Each row of a before or after table is a point. One or more steps were done to the points. Then noise was added and the rows were shuffled. The steps act on columns, c1 being the first. What was done? A step turns or swaps two columns, mirrors them in a line or flattens them onto one, adds a multiple of one to another, or multiplies or shifts one. Angles are multiples of 10 degrees, from the lower column toward the higher: turns from -170 to 170, lines from 10 to 170 but not 90. Use the fewest steps. Two steps may share a column if one is a turn and the other turns, adds or multiplies; they go together, in the order done. Otherwise the lowest column goes first.
In the rows, zero is written as 128.

Before (11 x 3)
[[125 151 155]
 [188 125 130]
 [122 220 162]
 [ 78 146 128]
 [166 121  67]
 [130  42  77]
 [135  43 124]
 [106 165 139]
 [142  71 120]
 [135 129 142]
 [126  92 137]]
After (11 x 3)
[[141  43 125]
 [142 125 142]
 [125  90 136]
 [ 84 161 138]
 [205 140  66]
 [ 29 145 128]
 [157  73 120]
 [132  55  76]
 [248 126 130]
 [121 141 156]
 [116 211 162]]
Steps: multiply c1 by 2; add -0.3 times c3 to c2

Before (9 x 8)
[[108 141 103 194 132 156 130 166]
 [151  55  83 174 158 117   7 142]
 [168 230 219 183 153 125 156  55]
 [ 76 104 148 131 106 130 157 200]
 [ 94 145  69 113 166 118  66 122]
 [154 154 127 139 130 122 148 199]
 [148 151 146 166 187 114 173  97]
 [151 186 153 206 144  62 135  86]
 [182 168 144 175 110 114 157  56]]
After (9 x 8)
[[160 233 221 186 150 123 168  34]
 [ 73  94 146 130 109 134 161 182]
 [108 143 105 194 114 160 131 148]
 [ 92 147  75 112 173 116  64  99]
 [186 167 143 173 125 114 154  32]
 [142 156 142 165 196 111 172  78]
 [155  56  75 182 167 115   9 125]
 [152 186 150 205 193  66 129  63]
 [154 155 125 138 126 125 144 176]]
Steps: add -0.7 times c6 to c5; shift c8 by -20

Before (11 x 12)
[[103 104 134 112 153 132 130 127 173 108 110 112]
 [144 107 124 110 140 139 130 109 132 135  96  68]
 [133 117 145 114 153 128 136 133 100 131 122 142]
 [102 146 144 106  47 133  76 119 119 141 130 137]
 [ 92 124 147 149 146 139 118 132 110 139 140 117]
 [138 143 141 131  96 115 138 120 104 103 126 136]
 [131 133 143 127 150  86 137 151 123 141 105 138]
 [118 142 123 135 140 125 123 163 114 123 112 141]
 [146 148 149 125 117 139 117 114 135 140 121 142]
 [135 160 137 110 153 125 138 112 103 137 146 133]
 [118 112 111 132 109 127  84 121 146 136 127 128]]
After (11 x 12)
[[133 147 155  90 159 133 139 115 110 136 145 125]
 [ 94 114 142 128  92 121 120 133 103 141 140 141]
 [130 122 144 109 152 132 135 150 123 140 105  83]
 [119 126 105 116  96 125  86 121 144 136 124 125]
 [145 132 156 107 142 146 117 117 136 140 123 134]
 [103 135 148  84   5 136  76 119 119 140 130 132]
 [133 109 135  97 162 140 137 130  96 132 120 127]
 [144 114 110  89 161  67 127 109 125 134  96 148]
 [136 124 148 109 113 134 141 122 104 105 125 114]
 [118 142 136 117 126 143 121 161 117 123 108 124]
 [105 106 119  93 115 114 129 125 168 110 110 134]]
Steps: add 1.5 times c1 to c5; turn c2 and c3 by 40 degrees; add 0.3 times c2 to c9; shift c4 by -20; mirror c6 and c12 in the line at 40 degrees

Before (12 x 18)
[[147 126  97 159 117 139 116  95 148 172 131 153 121  98 102 119 130 131]
 [117 149 159 118 131 104 134 154 118 139 108 141 129 119 164 102  97 142]
 [172 121 100 118 165 153 113 159 135 113 143 136 132 108 155 142 140 119]
 [133 152 138 156 163 144 126 105 104 114 126 153 140  99 152 144 113 131]
 [112 112 140 145 163 120 140 152 137 157 126 149 132  86  99  92 119 106]
 [111 126 105 169 159 151 115  96 148 133  91 104 132 142 110  97 102 103]
 [108 135 147 146 119 142 129 146 139 179 149 122 109 153 147 136 139 142]
 [122 136 164 179 117 139 160 100 151 116 126 139 108  88 127 102 164 135]
 [125 108 158 135 113 107 144 120 164 148  93 136 148 115 114 122 135 150]
 [149 160 161 156 167 162 131 101 137 119  94  91 105  92 110  98 143 150]
 [153 162 146 123 138 131 113 141 154 115 151  94 149 154 115 119 126  96]
 [143 167 149 121 104 141 132 138 104 146 120 117 110 104 131 116 149 115]]
After (12 x 18)
[[150 159 142 150 140 133 111 141 155 141 151  92 153 153 107 130 126  99]
 [131 152 138  48 162 146 127 107 103 145 129 149 141  95 153 151 116 130]
 [150 159 161  70 169 163 132  98 135 139  95  91 104  96 119 194 142 146]
 [143 162 152 153  99 138 130 136 107 113 121 121 109 102 127 135 149 112]
 [123 138 165   9 114 135 158  99 152 140 127 141 109  85 130 224 167 136]
 [119 150 159 171 133 105 132 151 116 118 105 146 129 118 167 141  97 144]
 [174 122  98 145 166 152 111 159 136 140 142 139 127 108 153 100 139 120]
 [108 126 107  38 156 151 115  95 146 120  93  98 133 141 103 216  98 100]
 [147 128  94  55 120 142 117  94 148  85 130 150 122  97 100 183 135 130]
 [109 135 152  82 122 139 128 144 140  76 149 124 109 152 149 145 140 139]
 [110 114 139 102 163 119 138 153 139 103 130 149 133  88  89 185 120 102]
 [122 109 157 114 111 107 147 119 165 106  92 134 145 116 121 145 131 152]]
Steps: multiply c4 by 3; turn c4 and c16 by 150 degrees; multiply c10 by -1; add 0.3 times c18 to c15

Before (14 x 32)
[[133 137 112 111 117 121 139 116 134 134 152 150 106 150 138 145 112 146
  130 133 131 118 175 135  73 108 149 132 108 136 174 120]
 [134 134  96  87 160 119 135 163 112 120 150 136 120 121 135 141 133 137
  139 132 133 118 121 113 130 131 139 127 159 150 149 126]
 [146  96  61 140 119 147 158 128 121 112 151 107 156 157 139  96 146 211
  136 132 156 127 133 109 134 111 141 136 135 124 160 135]
 [134 122  69 130 120 151 121 108 111 166 145 114 115 152 149 137 126 135
  131  98 159 130 154 121 148 122 117 145 170 103 132 113]
 [143  98  85  48 205 136 183 124 114 134 101 150 145 144 149 148 181 133
  152 140 156 149 146 149 119 172 146  59 173 131 135 116]
 [167 155 143 128 110 120 138 120 115 117 153 152 142 154 143  86 126 133
  117 132 142 111 138 111 148 169 125 109 100 150 122 123]
 [131  40 117   7 128 123 134 151 157 150 144 161 138 158 115 138 134 145
  133 120 121 126 136 133 146 140 101 140 177 117 131 111]
 [174 133 143 144 162 116 214 127 123 151 128 161 103 143 125 147 130 147
  153 114  97 137 128 116 143 110 134 150 169 105 135 115]
 [130 145 128 145  99 142 122 100 152 107 109  96 129 123 135 136 121 134
  128  99 120 147 133 114 129 127 130  57 112 120 115 123]
 [137 146  58 142 119 150 153 102 115 110 153 100 110 127 119 130  88 142
  129 128 137 145 177 138  91 123 135 130 102 105 118 116]
 [131 130 134 130 100 122 152  94 125 110 111 126 128 144 128  58 101 145
  118 119 100 125 231 118 149 128 138 126 147 108 125 144]
 [143 156 116 145 134 148 138  96 139 135 119 140 106 136 152 138  95 146
  137 101 136 144 133 121  73 123 125 145 176 114 143 131]
 [158 126 138 131 128 141 131 144 132 127 118 133 107 135 137 145 106 143
  131 113 152 148 119 119 148 110 117 117  68 109 145 180]
 [133 139 122 145 133 142 145 156 144 107 103 150 106 142 139 127 127 148
  150 129 135 130 121 165 140 113 126 146 168 105 186 132]]
After (14 x 32)
[[169 158 134 128 101 123 153 142 125 112 111 127 128 145 128  58 102 144
  119 119 124 127 232 117 147 127 137 126  94 108 144 134]
 [104 131 141 145 162 117 212 124 124 152 128 160 103 142 123 148 130 146
  153 116 107 138 128 116 143 109 133 151  80 105 168 105]
 [125 141  68 132 121 152 120 143 111 166 145 116 116 152 150 135 126 133
  132  98  76 130 154 121 150 120 117 144 132 102 134 104]
 [106 143 111 111 116 121 139 125 134 133 151 149 106 152 138 146 112 145
  130 131 146 119 174 135  72 107 150 134 141 136 124 112]
 [ 65 112  61 139 121 148 161 156 119 112 153 105 155 157 138  93 146 211
  134 133 109 127 134 108 136 112 139 137 148 125 125 122]
 [ 42 117  86  48 204 135 182 156 116 133 103 150 146 144 150 146 181 134
  152 139  75 151 146 148 120 173 147  59 129 133 113 106]
 [155 170 117 145 134 147 137 121 138 134 120 138 105 138 152 139  95 148
  137 101  83 144 132 120  72 121 125 146 112 113 155 121]
 [148 162 128 145  97 142 121 129 154 106 109  98 129 122 135 136 120 135
  127  98 145 146 134 115 129 126 131  57 128 120 137 111]
 [123 149 143 129 112 119 138 110 114 118 151 153 143 153 140  87 126 134
  118 133 147 111 137 112 147 168 125 110 153 150 167 113]
 [115  64 117   7 128 123 134 191 159 150 144 161 136 160 116 138 134 146
  131 121  89 127 136 135 147 138 100 140  98 116 127  99]
 [ 71 108 122 144 132 144 146 105 144 107 102 150 104 143 141 128 127 150
  150 128  89 129 121 167 141 113 126 146 115 105 113 121]
 [193 162  57 143 118 150 153 126 115 107 153  99 108 127 120 130  87 142
  129 126 146 145 176 137  91 124 135 129 149 105 160 107]
 [ 99 103  96  89 159 119 135 105 113 119 150 137 123 122 137 142 135 139
  138 132 100 117 122 112 129 131 137 125 117 150 123 116]
 [133 112 138 131 129 142 132 123 131 126 117 134 107 135 137 146 106 143
  131 112 167 149 118 119 151 110 116 118 179 109 162 170]]
Steps: add 1.5 times c17 to c31; turn c1 and c31 by 110 degrees; mirror c2 and c8 in the line at 150 degrees; turn c21 and c29 by 120 degrees; shift c32 by -10

Before (8 x 64)
[[ 99 122 102 162 133 112 139 137 148 116 132  80 138 147 128 136 158  95
  146  83  92 141 151 124 144 116   7 118 102 135 133 140  79  79 161 203
  131 129 144 144 216 143 166  86 156 136 133 224 161 140 105 148 155 137
  129  58 125 118 124 118  92 121 134 123]
 [117 141 111 128 126 125 101 147 117 105 140 167 112 151  78 136 117 102
  112 100 120 138 148 121 126 114 114 141 122 114 109 148 126 131 123 133
  122 117 129 111 102 150 159  83 136 131 145 161 165 134 146 163 119 143
  123 114  95 127 124 118 156 101 125 123]
 [135 151 124 124 131 110 141 157 129 150 152 160 115 155 138 129 119 122
   94  99 122 141  87 126  69 129 134 103 145 132 109 140 112 134 126  96
  122 143 138 129 101 144 117 172 106 110 132  98 139  52 123 129 155 142
  116 130 121 135 121 125 103 104 166 137]
 [121 150  97 135 124  95 114 156 135 120 129 100 112 146 137 146 186  92
   94  85 138 141 118 122 142 130 139 105 129 141 114 148 144 120 131 102
  165 144 128 167 130 149 156 111 108 106 123 107  99 141 145 174 110  39
   60 138 103 121 123 140 134 114 132 135]
 [140 130 114 168 137 133 119 127  89 143 129 115 130 164 147 128 121 102
  115  88 123 102 144 160 137 131 147 106 136 105 111 150 146 101 149  99
  132 142 134 210 156 134  97  89 113 137 122 101 100 126 113 154 122 145
  143 110 133 121 130 142 104 110 121 145]
 [136 146 104 156 138 132 136  92 142 128 154 139 132 104  59 149 124  97
  116 155 140 109 148 126 107 130 124 116 130 109 142 154 134 128 120 102
  129 120 146 110 101 125 156 102 151 120 125 108 136 125 137 177 132 143
  153 137 125 138 156 138 106 105 123 122]
 [126 120  99 120 154 131  96  87 148 198 148 135 109 163 162 137 119 120
  138 121 127 137 149 128 128 125 153 125 125 159 114 129 146 130 119 116
  132 142 137 115 111 145 161  87 138 160 136 169 127 122 105 160 137 153
  103 123  98 114 128 139 134 163 122 131]
 [142 114 105 127 149 107 140 151 129 104 108 162 114 150 113 129 125  89
  125  89 144 139 123 144 149  96 155 103 145 139 197 144 142 129 127 100
  139 118 165 112  98 154  90 117 141 134 137 117 129 124 143 152 132 117
  143 141 137 115 127 117 149 152 124 125]]
After (8 x 64)
[[131 139 113 130 122 127 101 148 119 106 135 166 146 151  79 136 115 104
  113  99 121 140 103 122 112 114 116 142 123 114 128 148 115 129 125 133
  120 115 130 114 102 150 156  82 147 133 145 161 164 132 147 164 121 142
  122 117  95 129 125 118 158 101 123 122]
 [134 114 108 128 192 107 139 151 131 104 149 162 118 150 112 130 127  88
  125  88 144 137 141 142 128  95 154 103 146 139 164 144 150 132 127 101
  139 118 163 113  97 155  96 120  65 133 136 116 130 123 142 152 132 119
  141 140 139 115 125 116 150 151 123 126]
 [120 122 102 163 143 115 138 136 146 116 118  81 128 147 130 135 156  95
  147  82  95 142  93 121 133 116   7 118 103 134 154 141  83  80 162 203
  129 130 145 145 216 142 152  87 134 136 134 225 160 139 108 147 153 136
  129  58 125 119 124 118  91 121 133 124]
 [148 130 115 170 153 130 121 127  88 141 125 115 128 162 147 129 122 101
  117  88 122  99 123 156 132 132 148 105 135 106 109 149 151  98 150  97
  133 145 136 210 155 133 104  90 139 139 125 102  99 126 112 153 123 146
  143 108 132 122 131 142 104 110 122 144]
 [110 151 125 123 137 111 139 157 128 149 127 160 157 154 139 131 116 121
   98  97 122 142 165 125  57 127 133 106 147 133 100 141 124 136 126  96
  123 143 137 129  99 146 114 173 137 109 132  97 138  52 122 128 155 142
  116 131 122 136 119 126 104 102 166 136]
 [120 152  97 134 116  97 113 157 139 119 140 100 135 143 137 148 186  93
   96  85 138 144 131 122 128 129 137 104 127 141 105 146 129 117 131 101
  165 142 128 167 130 150 159 111 134 107 124 106  99 139 144 174 109  38
   59 139  99 124 123 139 132 113 133 136]
 [144 118 100 119 206 131  97  85 146 197 132 135 154 164 160 137 117 122
  139 122 127 138 108 127 118 126 154 123 123 161 132 129 125 131 117 120
  132 140 137 117 109 146 162  86 144 161 136 170 127 123 104 160 134 151
  103 121  99 111 130 139 133 166 120 133]
 [147 146 104 157 161 131 135  93 143 132 111 138 147 105  58 149 125  98
  115 156 142 111 119 126 108 129 122 114 132 109 154 156 121 127 121 103
  132 121 146 111 101 126 154 103 120 118 125 108 134 125 139 176 132 143
  153 137 124 137 157 139 106 105 122 124]]
Steps: mirror c1 and c23 in the line at 20 degrees; multiply c5 by 3; turn c11 and c13 by 120 degrees; add -0.7 times c42 to c25; turn c31 and c45 by -70 degrees; multiply c33 by 0.7; turn c33 and c43 by 20 degrees
